Each row of a before or after table is a point. The points were changed in one or more steps. Then noise was added and the rows were shuffled. The steps act on columns, c1 being the first. Name the steps. A step turns or swaps two columns, mirrors them in a line or flattens them onto one, adds a multiple of one to another, or multiplies or shifts one. Angles are multiples of 10 degrees, from the lower column toward the higher: turns from -170 to 170, lines from 10 to 170 but not 90. Use the fewest steps. Two steps may share a column if one is a turn and the other turns, adds or multiplies; they go together, in the order done. Otherwise the lowest column goes first.

Before:
[[   4   21]
 [   1  -23]
 [   2   32]
 [ -33   23]
 [  -4   26]
 [  43   22]
 [  35   20]
 [  28   29]
 [  48   16]
 [ -10    5]
 [  23   10]
 [   7 -121]
 [  45   -6]
 [  25  -20]]
After, 14 rows:
[[-17  41]
 [-19  -8]
 [  5  33]
 [-38  32]
 [-41  25]
 [101  67]
 [-27 -12]
 [ 20  12]
 [  1 -12]
 [-35  20]
 [-21  16]
 [-20 -18]
 [ -6 -41]
 [-41  10]]
Steps: turn c1 and c2 by 120 degrees

Before:
[[-34 -14 -20   5]
 [ 31  -9  34 -27]
 [ 11 -12  -6 -11]
 [  1   9   2  36]
 [-14 -31 -17   2]
 [ -2 -61  24 -21]
 [  2 -11 -17  20]
 [-26  29 -16  21]
 [  0 -36 -40  41]
 [-65 -28 -17  26]
 [ 28 -27   5 -10]
 [ -2 -10   4   8]
 [ 33 -16   9 -26]
 [ 39  -3 -16  -4]]
After (14 x 4):
[[  25   10   27  -26]
 [  -3    7    7   37]
 [ -27    5  -48   21]
 [ -11  -33  -60    5]
 [   5   -7  -51   19]
 [  27   -3   15  -10]
 [   4   -9   12    9]
 [  27  -48   72  -20]
 [ -22  -63  -51   27]
 [  16  -28 -119   41]
 [  11   -3  -18  -11]
 [  23   23  -48   -5]
 [   6  -32  -51    2]
 [  21   13  103  -27]]
Steps: turn c1 and c2 by 40 degrees; multiply c1 by 0.7; multiply c3 by 3

Before:
[[  3 -61 -28  67  12 -62]
 [ 60 -37  -7  13  35 -56]
 [  5 -36 -31  15   8 -47]
 [-54  29  50   4 -48   4]
 [ -4 -57 -40  21 -15   6]
 [  8  57  26  27 -65   1]
 [ -8  22 -58   5  13 -18]
 [ 36 -18 -32  29  25 -66]
 [-32  48  29  39 -10  39]]
After:
[[ 11  59  30  38 -11 -32]
 [-12  -7 -36  22 -13  57]
 [-30 -46 -29  17   8  14]
 [-14 -76 -35  30  25  -9]
 [-13  -2 -58   5  13 -27]
 [-47 -63 -28  65  14  40]
 [-28  43  49   5 -48 -26]
 [ 20  12  29  27 -67 -53]
 [  2 -90  -7  12  32  13]]
Steps: turn c2 and c6 by -70 degrees; turn c1 and c2 by -40 degrees

Before, 11 rows:
[[-34 -51  54 -16  10  50  12  25]
 [ 11  14  31 -49   8 -44 -43  21]
 [-36  34  35   7 -51  33 -34  29]
 [-27 -36  29  32 -23 -42  65  29]
 [ 13  -9 -25   4  15   8 -24  49]
 [ 23  17 -38  27  -6 -37  36  48]
 [-55 -61  26  35  -8  36   4 -26]
 [ 50   1 -14  27 -55  47  11 -15]
 [ 33  -1 -64 -42 -14 -62  21  64]
 [ 42  37 -55  -7  32  18  25 -26]
 [ 18   9  49  26  31   8  -7 -36]]
After:
[[ -40   35  -86    4   42  -18   -2  -26]
 [ -48   -2  -23   27  -35    2   43  -49]
 [  34  -48   85  -32   16   41    2  -36]
 [ -22   18  -62   30   16   30   33   51]
 [  28  -38   47   19   21   14   66   47]
 [  36   34   55   16  -59   38    8  -19]
 [ -33    0 -104  -41    1   40   27   80]
 [ -12   13   50  -46  -21    5  -40   49]
 [ -13  -10  -40    1   -3   49  -27   11]
 [  53  -65   40   16   -4  -11    6  -44]
 [ -19   11   79   29   20  -34  -24  -21]]
Steps: multiply c1 by -1; add 0.3 times c2 to c4; multiply c3 by 1.6; turn c5 and c7 by -40 degrees; turn c6 and c8 by -70 degrees

Before (11 x 11):
[[  -3   -1    1   36  -44   33   56   54   35   29  -22]
 [  26  -54    9  -34   66   -9    4  -29   18   -6  -19]
 [ -78  -29    3   20   37   -8   34  -13  -11   27  -17]
 [ -16   14  -22   -6  -31  -35   26  -18   44  -26  -27]
 [  32   14  -66   23   13   19   13   57  -28   -7  -44]
 [   3   24    7  -57  -43  -41   30   18  -44  -26   -9]
 [  -9  -30   27  -44   25   42    9  -68   37   19 -107]
 [ -28   17  -13  -34   12   21   23   19   60  -51  -23]
 [  74   -4   37   15   34  -20   59   -5  -55  -10  -14]
 [ -23   -4    2  -36   62  -26   72   11    5   56   -2]
 [  77  -42  -15    2    3   26   86  -78   15    9   15]]
After, 11 rows:
[[ 23  -9  45 -34  20 -49   7 -25  39 -31  15]
 [-15  -4  17  -7  32 -55 -22 -18 -18 -30 -26]
 [  2  38 -24  20  10   8 -45 -79 -11  14  41]
 [ 16 -13  26 -56  16  27  19   5 -53  -2 -40]
 [-66  32  -9 -43 102 -21  47 -22  51  32  44]
 [ 48  -8 -18  25  40  35 -41  44   7 -65  19]
 [-34  52   8 -35   9 -19  48  21  -5   6  67]
 [ 17  29 -52 -36  -9 -12 -32 -21 -23  20  64]
 [-18  23  24  13   5  46 -69  72 -36  33  38]
 [ 53  20 -27  36  30 -21 -86   7  41  10 -40]
 [-90  69 -13   1 -16  -6 -69  64  30 -14   2]]
Steps: mirror c1 and c8 in the line at 50 degrees; turn c2 and c7 by -160 degrees; add -1 times c4 to c7; turn c3 and c10 by 70 degrees; turn c5 and c11 by 100 degrees; turn c6 and c9 by 70 degrees

Before, 9 rows:
[[  6  32  12 -58  23   5 -40   5   1  25  -8   4]
 [ 13  56  25   9  95  -9 -26  20 -16  -9  -7   5]
 [ -4  31   4  -4   2   7  17  -7 -25 -66  -4  12]
 [ 16  -5  12  -6  14  13  16   4  -9  29   1  11]
 [  4   4 -11   9  11  17  23  40   6   6  -9  23]
 [-56 -13 -15  -4  -2  -9  -8  10 -23  21  -9  17]
 [ 15  -3 -26 -18  13  36  62  -5  25  12  42  85]
 [ -4  -1  11 -12  -3 -21  11   9  13  -3  -7  15]
 [ 15 -17  16   0   0  16 -43  -2  26  25 -14   6]]
After (9 x 12):
[[ 43  -6   2  -4  50  -8 -26  11  -1  22  -8 -30]
 [  0   7  -3 -13   6 -20  16   9 -19  -3  -7   0]
 [  6  32 -15  10   3  -1  45  -3  15 -65   2 -18]
 [ 12  11 -26  10 -10  16  -2  28 -19   5 -23  -8]
 [  6  26 -67  39 -21   2   3 -25 -78  12  21 -34]
 [ 26  32  42  34 -17 -46 -21   6   7  26  -6   7]
 [  8  -1  -8  15 -21   2   3   2  -4  30  -2 -15]
 [123  54  35 -13 -57   2  13  17  22 -10 -14  -2]
 [-12 -14  46  14 -12   8 -20   6 -25  26  -5  12]]
Steps: turn c1 and c5 by -120 degrees; multiply c1 by 1.6; turn c2 and c12 by -20 degrees; turn c9 and c12 by 130 degrees; turn c3 and c7 by 60 degrees; add -0.5 times c10 to c7; mirror c4 and c6 in the line at 60 degrees; flatten c8 and c11 onto the line at 140 degrees
